Each point is reached from the start by the listed moves, each made once or not at all, plus a little noise. Say if it took an odd or an even number of moves. Then give how often each move was made.
In the rows, 128 means zero.

Moves:
(1): [208 107 140 125 146 128]
(2): [146 169 108 132 137 181]
(3): [131 123 185 120 138 128]
Start: [130 111 129 113 152 130]
Points:
[231 127 177 106 189 183] -> odd (1, 1, 1)
[132 110 132 116 150 132] -> even (0, 0, 0)
[133 104 186 105 162 127] -> odd (0, 0, 1)

Moves:
(1): [165 123 125 134 126 133 111 131 124]
(2): [128 174 151 145 108 149 159 125 122]
(3): [128 116 165 148 143 125 112 121 117]
(4): [128  93 121 187 117 162 127 108 106]
(5): [122 133 124 119 166 145 133 138 150]
(6): [116 121 138 110 113 162 144 136 113]
Start: [197 127 144 117 133 157 112 136 166]
Points:
[220 114 204 204 102 249 125 117 109] -> odd (1, 1, 1, 1, 0, 1)
[196 173 167 134 113 177 144 132 162] -> odd (0, 1, 0, 0, 0, 0)
[222 116 151 104 118 196 113 149 147] -> even (1, 0, 0, 0, 0, 1)

Moves:
(1): [181 126 138 126 116 114 130 151 154 125 131 121]
(2): [131 170 132 130 144 127 132 134 128 130 114 136]
(3): [114 129 162 159 121 135 174 120 134 145 118 139]
(4): [129 125  94 159 135 127 137 153 129 141 112 137]
(5): [141 113 131 129 152 139 128 121 119 114 120 124]
(6): [136 143 119 131 125 160 124 125 137 138 127 145]
(7): [133 130 114 118 121 126 157 121 124 123 127 144]
(8): [150  99 155 107 128 131 134 178  99 137 126 144]
(9): [120 127 141 117 150 131 154 146 164 137 135 140]
Start: [118 157 113 153 135 133 111 131 125 124 138 126]
Points:
[133 129 122 184 131 143 201 200  97 154 106 176] -> even (0, 0, 1, 1, 0, 0, 1, 1, 0)
[153 130  97 148 175 184 176 207 135 147 117 188] -> even (0, 0, 0, 1, 1, 1, 1, 1, 1)
[163 175 138 140 175 180 119 178  99 137 111 168] -> even (0, 1, 0, 0, 1, 1, 0, 1, 0)
[130 159 117 143 181 180 135 139 160 128 136 151] -> odd (0, 0, 0, 0, 1, 1, 0, 0, 1)
[186 112 186 143 164 140 222 200 152 139 127 169] -> even (1, 0, 1, 0, 1, 0, 1, 1, 1)
[196 179 124 152 165 154 150 249 168 164 118 182] -> even (1, 1, 0, 1, 0, 1, 0, 1, 1)

Moves:
(1): [165 149 112 102 122 115 149 133 133 121 131 125 129]
(2): [106 152 137 118 129 117 137 132 123 130 144 147 132]
(3): [140 141 147 136 132 136 137 119 136 124 125 122 150]
(4): [127 154 117 153 132 138 144 114 139 153 128 122 100]
(5): [132 107 127 117 179 131 120 139 142 137 138 130 130]
(6): [120 148 124 122 138 149  97 115 123 110 132 133 133]
(7): [115 114 123 112 146 146 162  85 135 125 110 135 129]
(8): [119 129 139 124 131 152 134 157 116 130 125 127 130]
(9): [122 122  98 130 108 145 142 115 191 105 138 121 150]
(10): [129 123 126 113 124 136 125 128 135 164 122 135 130]
(11): [133 114 149 114 125 125 135 110 119 151 160 106 103]
(12): [148 130 164 134 117 134 124 133 126 127 135 159 118]
Start: [120 150 124 129 118 155  98 127 133 121 155 158 129]
Points:
[ 98 183 149 105 205 199 134  47 155 156 192 157 108] -> odd (0, 1, 1, 1, 1, 1, 1, 0, 0, 0, 1, 0)
[155 183 187  70 176 203 189  98 154 203 193 185  97] -> even (1, 1, 1, 1, 1, 0, 1, 1, 0, 1, 1, 1)
[103 199 116  50 137 201 135 108 130 134 149 192 143] -> even (1, 1, 0, 0, 0, 1, 1, 1, 0, 1, 0, 0)
[ 96 157 110 101 202 237 112  97 155 175 143 171 115] -> even (0, 0, 0, 1, 1, 1, 1, 1, 0, 1, 0, 0)
[120 192  65  86 122 240 157  78 208 136 143 163 131] -> odd (1, 0, 0, 1, 0, 1, 1, 1, 1, 1, 0, 0)
[148 249 168 102 118 208 121 135 142 158 173 202 128] -> even (1, 1, 1, 1, 0, 1, 0, 1, 0, 1, 0, 1)
[167 181 143  73 118 174 102  91 143 149 186 138 132] -> odd (1, 0, 1, 0, 0, 1, 0, 0, 0, 1, 1, 0)
[135 188 136  88 167 162 151 145 136 175 211 147  83] -> even (1, 1, 0, 1, 1, 0, 0, 1, 0, 0, 1, 0)

Moves:
(1): [181 142 108 116  88 119 135 150 132 109 126 154 145 132 128 123]
(2): [132 170 129 124 124 138 110 134 149 131 128 129 107 137 128 150]
(3): [136 128 157 106 129 133 120 134 153 129 132 128 140 132 136 122]
(4): [134 133 136 169 134 112 132 124 130 148 109 135 126 115 117 125]
(5): [147 131 109 129 173 144 143 125 140 115 127 126 139 131 138 143]
(6): [123 118 121 148 130 162  94 129 117 111 113 115 121 115 155 122]
(7): [121 132 130 126 113 149 167 117 153 121 138 120 132 145 141 127]
(8): [117 137 129 149 124 104 141 175 122 122 124 128 151 128 149 120]
(9): [144  93  92 144 121 129 119 145 164 144 145 136 137 135 137 135]
(10): [138 126 140 130 131 147 138 134  99 170 127 133 121 129 133 137]
(11): [142 136 142 155 141 146 135 132 117 117 180 146 139 155 117 122]
(12): [117 101 137 134 136 147 150 155 136 110 121 183 128 131 110 148]
(13): [120 126 132 133 123 139 126 126 121 137 115 128 158 152 115 143]
(14): [124 121 127 129 137 131 123 123 129 126 109 133 105 162 137 106]
Start: [132 138 151 117 122 137 127 122 141 118 116 135 121 111 101 127]
Points:
[152 167 179 159 174 146 155 199 202 107  88 197 151 109 108 164] -> even (0, 1, 1, 1, 1, 0, 0, 1, 0, 0, 0, 1, 0, 0)
[136 129 145 164 172 193 124 166 102 137  80 132 172 129 147 156] -> odd (0, 0, 0, 0, 1, 1, 0, 1, 0, 1, 0, 0, 1, 0)
[214 152 116 216 132 165 170 231 200  99 140 249 202 174  96 180] -> odd (1, 1, 0, 1, 1, 0, 0, 1, 1, 0, 1, 1, 1, 0)

Moves:
(1): [136 121 116 152 139 145 125 132 116 118 150  99 116 127 139 149 135 131
 137 105 111 120]
(2): [128 159 143 110 128 152 112 126 121 142 131 125 127 117 117 127 138 139
 129 142 132 136]
(3): [136 128 137 115 131 138  85 122 133 111 134 116 140 136 152 130 116 121
 117 138 121 141]
(4): [154 171 100 125 134 129 117 107  99 141 111 133 109 117 105  82 131 120
 126 110 112 120]
(5): [151 140 161 133 175 134 126 124 100 119 156 100 131 132 129 120 124 139
 130 136 121 137]
(6): [ 92 121 130 128 139 140 108 128 142 134 126 124 130 116 119 133 137 144
 113 137 126 105]
(7): [102 139 125 125 137 143 131  97 114 128 132 124 132 104  92 128 131 110
 102 118 133 117]
(8): [156 102 179 167 143 116 142 151 125 137 147 136 158 144 128 124 158 103
 154 148 145 133]
(9): [130 121 126 143 125 119 112 120 143 150 155 119 118 122 142 140  85 112
 144 124  87 141]
(10): [139 109 121 133 128 124 123 123 107 156 133 117 130 144 150 134 120 135
 135 114 108 149]
(11): [131 155 122 129 105 131 112 105 133 130 130 136 154 131 156 103 109 148
 128 117 111 132]
(12): [136 139 139 101 117 122 101 139 130 136 152 126 139 128 106 131 115 123
 113 112 140 104]
(13): [143 161 123 126 150 126 141 123 131 124 103 121 138 168 109 104 147 124
 159 129 156 137]
(14): [137 126 130 141 127 131 117 116 128 133 149 147 134 165 141 102 112 133
 143 129 144 133]
(15): [132 142 142 123 149 125 132 116 154 128 105 158 125 129 133 154 111 126
 130 131 126 120]
(16): [101 126 142 147 144 110  93 150 104 135 155 119 134 117 142 164 101 117
 130 136 140 120]
(17): [131 104 108 134 120 105 139 130 120 105 122 141 116 147 116 150 139 122
 159 118 116 122]
(18): [134 132 143 136 129 152 125 143 125 129 136 130 144 130 111 108 117 131
 111 136 123 132]
(19): [136 116 123 104 141 143 116 123  93 132 130 101 124 108 135 120 114 120
 156 109 125 137]
(20): [156 118  89 136 104 116 128 114 141 142 125 147 143 117 132 120 114 143
 140 132 129 149]
Start: [105 145 158 159 131 123 111 129 126 119 116 131 119 145 142 116 152  99
 124 116 137 120]
Points:
[203 127 224 218 184 173  68 121  15 137 215  83 172 206 183  73 138 117
 229  88  92 175] -> even (1, 1, 0, 0, 1, 0, 0, 1, 0, 1, 1, 0, 0, 1, 0, 0, 1, 1, 1, 0)
[191 203 194 237 218 106   7  99 108 137 167 149 194 188 147  86  81  83
 203 141  89 146] -> odd (0, 0, 1, 1, 1, 1, 0, 1, 1, 0, 1, 0, 1, 0, 1, 1, 1, 1, 0, 1)
[150 233 145 229 192 151  30  55  77 158 193 117 147  92 140 105  27  95
 124  82  49 124] -> even (1, 0, 0, 1, 1, 0, 1, 0, 1, 0, 1, 0, 0, 0, 1, 1, 0, 1, 0, 1)

Moves:
(1): [158 120 135 112 127 137 125 124 115 139 133 132 128 123 126 125 120 128
 131 125 131 138 127 133 127 126 113]
(2): [140 156 114 132 126 123 132 128 128 106 124 124 132 138 136 125 139 135
 129 131 129 132 125 135 124 132 123]
(3): [130 144 152 125 127 133 126 126 132 130 129 140 116 123 126 126 128 125
 150 114 138 119 136 141 121 130 134]
(4): [135 123 126 179 124 123 146 135 117 138 122 137 135 129 125 136 135 129
 131 123 128 127 144 120 131 142 129]
(5): [131 115 128 130 179 135 145 127 110 121 137 125 135 125 141 128 133 138
 131 111 126 143 144 131 132 117 117]
(6): [135 129 136 128 121 154 139 137 126 111 121 144 118 141 116 109 108 134
 124 119 132 128 115 127 126 132 138]
(7): [134 125 136 110 135 120 157 127 126 131 130 127 117 129 127 130 132 130
 121 139 123 117 127 107 133 130 127]
(8): [130 126 128 125 119 123 118 155 148 123 121 129 137 122 119 143 128 118
 134 122 128 129 134 123 125 115 117]
(9): [138 120 108 124 143 131 114 122 167 130 112 122 102 142 131 131 119 131
 136 128 119 145 121 128 147 129 135]
(10): [124 150 123 144 129 159 126 137 148 147 126 129 126  96 128 124 124 117
 121 111 119 128 135 116 124 134 125]
(11): [123 140 117 127 133 136 110 124 126 132 152 135 144 136 116 130 129 131
 127 133 129 125 143 116 127 122 132]
(12): [129 122  98 112 119 118 132 126 128 149 116 192 138 118 115 131 140 127
 111 106 135 116 126 123 141  96 119]
(13): [129 126 126 101 126 151 130 123 147 125 116 119 159 132 120 120 135 158
 122 126 125 103 133 120 118 147 130]
(14): [107 149 123 130 135 111 129 149 113 169 113 106 121 180 119 138 123 122
 122 122 145 118 121 135 113 121 118]
(15): [131 117 130 119 113 156 138 142 128 140 137 145 130 142 173 127 134 125
 141 136 121 127 116 130 113 132 111]
(16): [126 122 136 127 124 128 130 122 125 126 117 133 123 125 129 162 137 132
 124 131 130 130 123 137 117 147 142]
(17): [127 120 127 133 123 133 124 137 124 134 136 126 131 124 116 121 162 119
 129 140 116 134 127 131 132 131 123]
(18): [121 132 126 125 123 113 142 132 125 133 127 129 118 111 122 133 122 176
 152 139 118 137 140 130 106 124 129]
(19): [128 139  88 122 127 134 136 127 117 126 120 136 133 129 129 145 115 119
 159 124 130 109 115 133 127 120 133]
(20): [125 131 141 113 136 126 118 127 116 114 105 140 147 110 140 130 144 124
 133 151 160 147 134 117 140 131 131]
(21): [127 129 122 120 126 126 139 139 141 129 143 117 119 119 126 116 131 135
 126 112 162 135 118 109 130 139 130]
(22): [125 113 134 111 117 123 132 124 135 136 134 125 152 133 123 124 115 122
 135 114 120 160 121 128 118 126 138]
(23): [126 118 114 126 116 127 123 114 110 115 105 119 111 137 148 139 134 120
 128 112 143 150 167 124 120 132 118]
(24): [117 131 116 121 119 131 144 135 137 128 141 132 126 133 128 116 117 131
 116 134 133 131 147 150 134 126 123]
Start: [134 141 127 141 101 149 151 120 121 126 134 141 123 150 157 148 117 146
 132 124 144 129 160 147 137 115 129]
Points:
[141  97 116 149  86 142 196 156 170 144 120 144 124 157 130 186 142 133
 132 132 119 176 183 146 149 130 135] -> even (0, 0, 0, 1, 0, 0, 1, 1, 1, 0, 0, 0, 0, 0, 0, 1, 1, 0, 0, 0, 0, 1, 0, 1)
[150 172  46 109 122 209 230 181 172 157  85 242 160 105 183 160 180 199
 200 110 148 123 219 136 137 104  90] -> even (0, 1, 1, 1, 1, 0, 1, 1, 1, 1, 0, 1, 1, 0, 1, 0, 1, 1, 1, 1, 0, 0, 0, 1)
[ 98 159  77 102  91 139 210 146  93 182 119 139 196 191 108 165 144 200
 176 162 160 126 204 123 114 123 132] -> odd (0, 0, 0, 1, 0, 0, 1, 0, 0, 0, 1, 0, 1, 1, 0, 0, 1, 1, 1, 1, 0, 1, 0, 1)
[131 177 104 163  72 183 171 161 109 141  90 172  77 212 187 177 169 195
 198 125 222 192 199 135  97 170 124] -> even (0, 1, 1, 1, 0, 1, 0, 0, 1, 0, 1, 0, 0, 1, 1, 1, 1, 1, 0, 1, 1, 0, 1, 0)
[190 108  78  89  99 238 244 181 184 190 105 249 139 110 144 178 129 201
 206  40 145 151 157 106 102 126 117] -> even (1, 0, 1, 1, 1, 1, 1, 1, 1, 1, 0, 1, 1, 0, 1, 1, 1, 1, 1, 0, 1, 1, 0, 0)

Moves:
(1): [153 131 110 144 124 138 131 124 128 121 139 131 132 127  91 121 138 131
 137 130 115 139 134 130]
(2): [133 145 118 136 124 127 126 157 118 134 129 118 150 136 139 141 141 125
 135 121 139 121 136 156]
(3): [130 130 150 127 135 129 122 137 132 120 106 132 142 130 119 141 142 115
 121 125 124 138 129 135]
(4): [126 118 127 156 123 127 120 118 140 147 133 157 125 135 148 134 135 124
 135 123 119 123 130 142]
(5): [127 111 120 126 160 146 129 142 118 127 145 145 140 147 132 152 131 133
 141 135 123 116 112 126]
(6): [112 138 119 133 119 141 128 111 125 113 122 124 122 120 119 139 137 132
 123 121 135 118 115 126]
(7): [110 117 136 138 140 122 162 119 130 122 125 119 140 134 118 132 127 124
 130 132 133 132 136 147]
(8): [133 110 132 125 110 133 135 148 146 124 110 118 124 134 117 134 116 143
 149 131 121 134 129 127]
(9): [129 141 133 147 130 115 121 126 155 109 137 129 115 132 138 134 128 110
 120 139 135 141 126 136]
(10): [128 137 129 132 136 147 150 123 156 155 122 136 151 145 128 130 128 131
 117 147 122 121 126 122]
(11): [121 136 153 128 127 139 132 136 124 134 139 137 122 141 112 132 116 132
 122 133 138 125 134 139]
(12): [134 128 137 125 119 129 157 146 122 119 142 156 129  96 126 134 132 131
 141 142 126 142 122 114]
(13): [123 129 141 136 125 137 113 132 135 117 135 134 148 124 133 105 124 119
 139 136 123 127 124 129]
(14): [128 133 121 117 123 124 128 130 137 123 127 146 135 139 128 122 121 142
 129 125 143 129 123 135]
(15): [141 119 135 141 121 134 141 122 124 123 134 127 120 141 147 119 126 120
 116 116 124 127 123 124]
(16): [114 116 133 116 105 112 112 119 122 135 154 125 139 123 127 133 132 127
 116 125 122 152 120 118]
(17): [133 124 134 129 138 121 127 120 137 125 142 127 130 132 127 127 153 143
 127 126 138 126 135 114]
(18): [127 141 144 124 124 105 130 116 139 121 140 122 137 137 111 146 111 139
 105 113 121  95 126 122]
(19): [137 147 151 124 137 133 126 108 133 130 119 125 124 125 140 139 109 156
 131 136 123 135 143 147]
(20): [126 126 130 134 118 131 117 133 108 121 117 129 140 139 125 128 120 132
 116 145 132 125 149 124]
(21): [135 118 124 145 133 121 122 126 125 137 115 117 128 112 125 134 100 144
 133 134 161 135 109 117]
(22): [113 128 132 139 143 130 124 152 134 114 120 127 124 121 136 128 127 154
 110 104 120 133 132 127]
(23): [130 119 120 122 125 138 119 139 137 125 140 130 135 128 135 137 119 114
 126 106 136 133 166 118]
(24): [134 107 133 103 117 134 110 136 140 118 136 125 134 108 130 126 149 117
  95 134 127 132 135 159]
Start: [143 106 106 145 145 121 155 138 144 135 116 145 113 135 134 153 135 164
 137 131 139 145 140 108]
Points:
[142 110 132 237 193 167 183 128 200 139 109 166 168 185 186 249 124 156
 132 131 178 152 153 167] -> even (0, 1, 1, 1, 1, 1, 1, 0, 1, 1, 0, 0, 0, 0, 1, 0, 0, 0, 1, 0, 1, 0, 1, 0)
[168  99 171 179 180 189 201 235 176 139 103 177 168 156 159 239  87 226
 146 126 162 172 164 125] -> even (0, 1, 1, 0, 1, 0, 0, 1, 0, 1, 1, 1, 0, 0, 1, 0, 0, 0, 1, 0, 1, 1, 1, 0)
[164  68 111 142 146 109 119 154 205  69 223 171 145 161 129 191 163 188
  56  75 134 161 166 108] -> odd (1, 0, 0, 0, 1, 0, 0, 0, 1, 0, 0, 0, 0, 1, 1, 1, 1, 1, 0, 0, 0, 1, 1, 1)
[184 110  96 216 147 118 187 127 221 144 149 218 136 131 121 166 148 195
 154 173 173 181 119  95] -> even (1, 0, 0, 1, 0, 0, 0, 0, 1, 1, 0, 1, 0, 1, 0, 0, 1, 0, 0, 0, 1, 0, 0, 0)
[139  81 126 157  88 122 106 141 149 112 142 175 173 159 163 187 212 162
  73 112 159 157 153 160] -> even (0, 1, 1, 1, 0, 1, 0, 0, 0, 0, 0, 0, 0, 1, 1, 1, 1, 0, 0, 1, 0, 0, 0, 1)
[ 88 106 211 150 122 106 135 122 229  61 161 123 137 131 107 193 128 221
  68 125 137 160 160 162] -> even (0, 0, 0, 0, 0, 1, 1, 1, 1, 0, 1, 0, 1, 0, 0, 1, 1, 1, 1, 0, 0, 1, 0, 1)
[147  94 113 154 146 161 134 152 158 130 136 197 217 186  92 162 146 173
 129 177 117 170 132 103] -> even (1, 0, 1, 0, 1, 0, 0, 0, 0, 1, 0, 0, 1, 1, 0, 1, 0, 0, 0, 1, 0, 0, 0, 0)

Moves:
(1): [144 134 118 120 134 123 119 136 129 121 137 130 122 119 112 140 126 113
 130 140 126 138 129 131 120]
(2): [123 154 149 123 107 115 105 134 116 118 126 114 134 141 137 135 106 104
 119 119 119 144 135 144 144]
(3): [136 120 146 136 129 115 114 142 111 126 136 115 122 142 103 112 128 131
 152 124 136 112 109 126 140]
(4): [131 121 124 148 114 118 116 129 122 120 114 126 113 138 145 125 131 129
 132 119 129 129 110 118 110]
(5): [128 134 150 143 148 138 129 126 138 125 123 132 142 116 115 127 126 124
 123 139 142 135 134 149  96]
(6): [127 144 131 148 127 145 120 127 115 135 126 138 122 142 128 119 127 124
 133 130 119 135 119 120 129]
(7): [147 137 139 114 125 140 162 136 104 144 130 103 127 137 142 145 138 132
 115 123 125 131 119 141 113]
(8): [119 130 127 129 140 120 135 154 101 126 132 134 113 136 132 108 118 132
 142 136 137 128 165 122 137]
(9): [144 142 120 148 128 124 135 130 145 150 131 113 131 142 141 143 133 139
 128 129 133 129 132 120 144]
(10): [122 114 124 125 146 122 121 127 135 152 121 124 118 132 133 139 124 130
 141 124 125 120 129 149 130]
(11): [123 139 135 144 125 125 126 128 123 122 129 119 118 120 121 138 128 149
 121 119 124 114 139 129 128]
(12): [124 127 142 141 124 120 130 126 133 143 139 143 115 115 123 122 115 123
 130 119 128 141 124 134 112]
(13): [129 126 121 141 117 126 128 129 129 142 126 128 155 116 126 122 136 109
 146 117 137 131 154 134 113]
(14): [127 136 136 124 137 118 139 117 124 131 125 133 133 138 110 127 129 137
 126 125 121 138 124 130 131]
(15): [141 116 136 128 158 121 135 121 127 111 135 143 125 126 164 122 140 134
 128 112 123 154 132 138 141]
(16): [117 125 139 122 134 114 135 133 138 124 139 129 123 132 129 137 142 111
 120 124 136 114 122 129 118]
(17): [138 118 125 160 136 128 126 134 135 126 136 104 151 123 128  95 142 106
 107 160  97 134 120 137 145]
(18): [133 119 137 113 121 136 113 139 119 137 116 126 119 112 121 122 148 137
 116 113 131 130 130 123 128]
(19): [120 141 127 134 122 114 134 127 125 112 127 141 136 121 130 129 160 114
 149 136 148 119 121 144 146]
(20): [134 127 151 115 117 130 123 134 134 133 140 132 144 131 129 123 120 146
 143 137 120 139 133 124 123]
(21): [127 124 129 116 129 108 103 121 126 158 134 143 146 140 140 131 124 130
 114 130 139 110 126 113 142]
(22): [107 117 123 118 128 129 123 136 138 138 153 111 119 123 135 136 130 139
 128 128 131 137 122 144 122]
(23): [127 117 134 128 110 126 136  81 120 128 126 119 115 141 109 126 129 113
 141 131 127 137 157 130 138]
(24): [129 130 126 116 109 140 113 130 135 102 121 150 136 141 130 125 133 127
 135 120 138 127 119 171 125]
Start: [115 125 133 145 136 138 141 137 138 136 125 121 128 122 141 140 158 114
 117 150 130 136 101 137 116]
Points:
[114 162 173 232  83  96 125 146  63 158 132  43 128 210 140 115 204  75
 185 141 128 156 126 245 160] -> even (0, 1, 1, 1, 0, 1, 1, 1, 1, 1, 1, 0, 1, 1, 0, 0, 1, 0, 1, 0, 0, 1, 1, 1)
[132 144 167 141 129 119 185 115 137 179 152  80 140 114 103 184 245  74
 126 147 176 168 140 202  76] -> odd (1, 0, 0, 0, 1, 0, 1, 0, 1, 0, 0, 0, 1, 1, 0, 1, 0, 1, 1, 0, 0, 1, 1, 0)
[130 161 190 228 125  79 107 155 110 112 138 127 128 103 148 111 228  40
 108 120 101 195  94 184 117] -> odd (1, 1, 0, 1, 0, 1, 0, 0, 0, 0, 1, 1, 1, 1, 1, 1, 1, 1, 1, 0, 0, 0, 0, 0)
[102 160 206 234 120  99  93 167 156 180 138  67 168 130 148 139 221  95
 130 146 119 167 104 208 104] -> odd (0, 1, 0, 1, 1, 1, 0, 0, 1, 1, 1, 0, 1, 1, 0, 1, 1, 1, 1, 1, 0, 1, 0, 0)
[130 141 195 220 120 122 148 136 110 123 155  69 105 157 202 124 160 103
 104 143 117 219 147 249 106] -> odd (0, 1, 0, 1, 1, 0, 1, 1, 1, 0, 1, 1, 0, 0, 1, 0, 1, 0, 0, 0, 0, 1, 1, 1)
